Every row gives one point. Before rounding, the points of a table are all equally far from one centre. They may lie mostly on one side of it. Write the centre, to within rounding.
In the rows, 128 means zero.

Points (9 x 3)
[[ 98  77  91]
 [122 162 109]
 [ 91 120  83]
 [110 109  52]
 [118 153  70]
 [196  85  69]
 [108  86  59]
 [168  93  43]
 [101 117  62]]
Centre: [149 109  98]

Points (15 x 9)
[[166 188 150 137 123  99 189 161 143]
 [152 148 215 183  77 209 136 162 155]
 [ 24 179 183 165 145 132  57 219  80]
 [123 121 164 155 121 138 171 118 174]
 [ 72 114 126  96 107 203 135 109 177]
 [128  96 118 153 112 111 100 118  78]
 [171 118 142 192 128 177 127 143 117]
 [ 79 115 203 101  28 191  84  86 120]
 [202 113 109 122 115 117 130 166 126]
 [ 79 142 213 143 215  89 128 207  92]
 [183 126 145 133 182 244 124 185  95]
 [141 140  99  89  79 161 120 111  41]
 [150 178 135 187 119 113 138 190  93]
 [142 166 128 195 145 192  44  84  87]
 [169 131 170 111 137 143 194  96 157]]
Centre: [129 183 198  77 143 156  68 148 119]

Points (22 x 18)
[[136 109  56 143 158  97 117  79 114 167 100 139  94 150 112 194 158 156]
 [206  79  35 167 115 112 115 134  85  94 128 162 125  81  97 201 106 129]
 [170 112  84 147 135 146  87 118  55 162 127 121 106 151 124 217 146 136]
 [152 106  43 168 107 114 137  91 113 165  88 156  92 128 108 176 111 123]
 [152  79   7 168 131 137 148 128 128 111 121 125 131 118 155 142 117 205]
 [161 135  52 194 153 132 128 111 112 102  72 145  99 138 140 205 101 190]
 [143 121  20 186 104 161 112 124 108 117 143 183 153 117 100 178 137 195]
 [121 126  72 178 109 161  77  81 123 159 108 136 104 167  95 167 130 121]
 [180  80  25 129 147 112 146 112 117  80 103  99 179 128 122 222 109 146]
 [133  92  76 178 124 121 133 126 173 148  79  91 132 123 160 139 150 169]
 [187 130  54 116  56 145  84  98  81  91 152 153  96 141 118 155  80 176]
 [123 122  69 121 131 184 134 116 106  84 120 142  74  55 128 185 112 123]
 [185 110  28 142 105 109  81  96 107 138 115 154 113 143 152 169 105 200]
 [147  86  60 177  69 128 104  80 123  95 127 153 131 153 106 221  97 137]
 [191 138  75 196  82 143 113  95  88 135 119 147 104 107  92 187 154 160]
 [191 122  66 174 146 153 135 153 104 131  88 152 162 168  74 203  87 148]
 [191  59  30 176  99 117 112  77 110 104  74 147 141 141 134 137 121 136]
 [164 115  51 109  93 144 149  91 116 129 125 191 100 144 139 164 157 146]
 [172  46  43 132 114 148 133 128 121 101 102 192 125 143 140 178 109 169]
 [176 117  49 144 132 151 105 115 129 154  57 106 114 106 146 181 129 145]
 [204  89  60 191  99 161 111 114  99 119  97 134 112 155 131 134 157 183]
 [142  67  90 174 182 127 125  99 133  69  92 136  68 143  88 195 107 140]]
Centre: [137 117 105 135 133 115 113 121  96  88 119 130 149 122 108 138 117 153]

Points (30 x 24)
[[120 154 160 131 131  62 191 155 172 102 121 168 120 111 143 143 109 113
  173 127 140 144 176 159]
 [145 134 173 113  72  90 140 105 189 161  95 164 134 151 109 121 117 142
  150 104 177 158 155 120]
 [113  97 132 147 162  45 144 141 139 153 109 162 137 162 109  81 199 105
  168 148 144 130 148 116]
 [100 138 134 170 155  25 146 125 140 128  87 143  96 143 148  97 156 123
  142 107 153 125 145 138]
 [137 139 152  97 154  85 167 112 121 128 114 170 109 135 128 121 165 121
  138 144 175 139 139 157]
 [169 163 118 145 103  54 177 129 135 170  91 159 124 174 153  90 129 158
  125 147 125 182 126 100]
 [126 135 150 158 134  58 170 126 144 162  93 134  97 137 128 121 163 131
  114 136 152 187 142 157]
 [149 127 184 173 149  63 167 128 122 146  71 162 172 134 166  81 151 115
  185 133 154 150 141 150]
 [125 130 123 138 128  57 174 128 130 165  90 167 103 114 130 152 157 113
  183 147 159 115 168 108]
 [116 117 105  99 133  60 154 150 171 141 151 156 163 167 145 151 208 144
  140  96 109 144 111 115]
 [120  94 161 108 118  25 137 143 158 167 104 168 132 163  98 108 140 145
  174 116 184 156 133 118]
 [161 110 162 143 117  60 149 134 212 126  86 156 158 181 145 119 161 185
  185 165 180 202 157 132]
 [128 144 181 155  88  71 153 141 172 123 101 149 116 123 124 138 167 121
  119 102 119 123 138 157]
 [110 115 163 150  91   7 135 146 143 128  98 173 153 126 128 118 108 134
  154 109 138 148 168 152]
 [128 166 188 156 117  35 145 111 144  95 105 174 130 122 116 132 163 128
  159 161 132 166 136 124]
 [135 137 161 175  90  71 195 153 191 113  85 174 174 134 153 147 133  84
  141 137 154 164 166 115]
 [163 158 174 171 118  54 169 153 174 137 133 145 104 140 126 101 175 174
  132 127 145 144 143 135]
 [142 109 151 157 140  56 197 158 136 127 110 169 136 180 120 135 129 139
  153 168 159 192 142 161]
 [132 177 166 123 139  73 196 169 184 109 137 167 161 149 156 100 115 135
  144 123 116 187  91 133]
 [132 157 139 134 123  32 146 138 127 149 118 179 155 152 141 107 113 114
  179 134  80 159 161 144]
 [ 88 100 150 131 120  71 162 119 173 169 124 163 180 165 102 148 126 165
  205 135 110 138 111 145]
 [108  97 147 125 161  50 161 131 150 144 120 139 132 138 158 103 131  96
  187 160 197 169 135 175]
 [114 119 180 160  68  36 150 136 154 141  96 176 108 139 126 110 138 140
  176 126 176 185 142 128]
 [125 159 161 202 108  86 175 149 168 141  93 156 141 148 110 136 140 119
  151 179 128 171  84 135]
 [121 142 157 185 128  90 187 126 168 172  95 153 133 181 124 135 140 114
  139 100 125 162 140 133]
 [131 129 152 145  78  56 170 131 127 109  95 118 132 135 146 137 137  85
  151  98 107 120 132 148]
 [143 114 167 153 109  48 186 148 148 120  94 168 119 157 125 157 105 152
  135 134 130 156 133 171]
 [101 103 188 168 130  58 155 151 136 171 108 121 156 172  94  95 150 125
  155 153 155 169 160 140]
 [128 145 144 124 138  77 176 147 188 156 115 172 143 145 119  59 154 137
  153 124 180 155 156 155]
 [ 94 128 205 138 113  84 154 158 169 137 113 145 151 158 143 146  91 104
  148 122 203 178 141 149]]
Centre: [118 114 138 139 120  96 131 151 160 122 115 136 151 144 167 120 133 147
 159 149 140 148 132 102]
